Each row is a point. To make a cloud, some directions were put in groups of two or more. Within a group, all points are equally far from the middle, so they leave a hole (a ring in 2 directions, a hollow ball in 3). The other directions are filled evenly. Then the cloud was stretched, turned, moved and blurred a little. How many holes are there, and how many directions does each take, smallest first?
(in the rows, 128 means zero)

Cloud:
[[ 97 167]
 [ 72 135]
 [ 72 110]
 [ 72 134]
 [116 173]
 [126  77]
 [ 72 107]
 [126 173]
 [ 70 116]
 [118  75]
 [ 95 166]
 [107 172]
 [ 76 145]
 [100 169]
 [161 126]]
Holes: 1 (2)

Cloud:
[[136 111 140]
 [109  72 114]
 [184 129 146]
 [133 145 129]
 [176 154 120]
 [113  87 102]
 [100 186 124]
 [144 133  69]
 [175 162 181]
 [ 88 129 188]
 [173 105 165]
 [162 122  68]
 [119 114 194]
 [168  82 138]
 [100 148 200]
 [100 153  90]
 [177  74 116]
 [113 119  77]
 [180 187 130]
 [ 88 144 201]]
Holes: 0

Cloud (26 x 4):
[[114 180 152  88]
 [163 144  89 146]
 [188 158 154 158]
 [139 172  83  77]
 [128 140 104  41]
 [135  97 113  96]
 [ 69 110 165 108]
 [107 143 124 115]
 [142  58  97  73]
 [118 158 129 162]
 [155 245 150 160]
 [139 195  91  84]
 [169 174  84 133]
 [141 116 137 120]
 [ 85 179 157 176]
 [137 222 160 114]
 [157 102 115 146]
 [148 108 147 125]
 [140 116 167 202]
 [149 178 143  89]
 [101 193 145 134]
 [139 157  98 160]
 [174 110  66 106]
 [134 161  79  87]
 [148 195 133 147]
 [142 152  99 166]]
Holes: 0

Cloud:
[[125  58 114 164  86  69]
 [175 121 133 155 192 158]
 [138 183 193 119 105  78]
 [ 75  75 109 160  91 150]
 [143 150 155 167 160 113]
 [118  82 150  17 157 174]
 [191 111 123 169 128 121]
 [169 119 140 123  80 112]
 [174  84 106 160 159 165]
 [145 123 145  40 136 218]
 [139 158 126 122 120 184]
 [139 156 103  66 122 110]
 [185 102 133 187 129 136]
 [146 167 174  84 206 214]
 [119 134 127 142  95 161]
 [159 116 121 135 158 153]
 [ 99 122 167 167 119 153]
 [147  98  67 130  87 158]
 [132 161 135 117 144  95]
 [ 97 223 102 145  87  95]
 [151 114 171  39 137 206]
 [132  98 139 115 137  81]
 [184 112 114 117  69 104]
 [199 155 135 136 151 107]
 [128 148 119  82 107 154]
 [ 52 119 111 117 103  99]
 [165 105  61 192  52 128]
 [146 157  92  94 172 178]
 [156 152 135 106 168 185]
 [111 131 112 144 158 145]
 [ 74 139 117  96 103 146]
 [147 106 128  74  74 159]
 [145 112 200  80 175 194]
 [116 157 164  85  53  91]
 [186 128 112 132 135 119]
 [174  98 134 143 143 108]
 [154  99 123 199 134 111]
 [138 136 177 121 134 163]
 [184 102  93 126 127 137]
 [116  86  63 203 144 132]
 [144  66 107 176 137 148]
 [132 114 156  63 190 177]
 [112 126  86 101 108 196]
 [131 152  85 101 196 149]
 [139 146 211 103  75 137]
 [132  95  82 201 158 108]
 [163 166 177 146 130 179]
 [ 98  64  90 157  96 108]
 [140 115  82 184 164  99]
 [147 169  80  93 158 129]]
Holes: 0
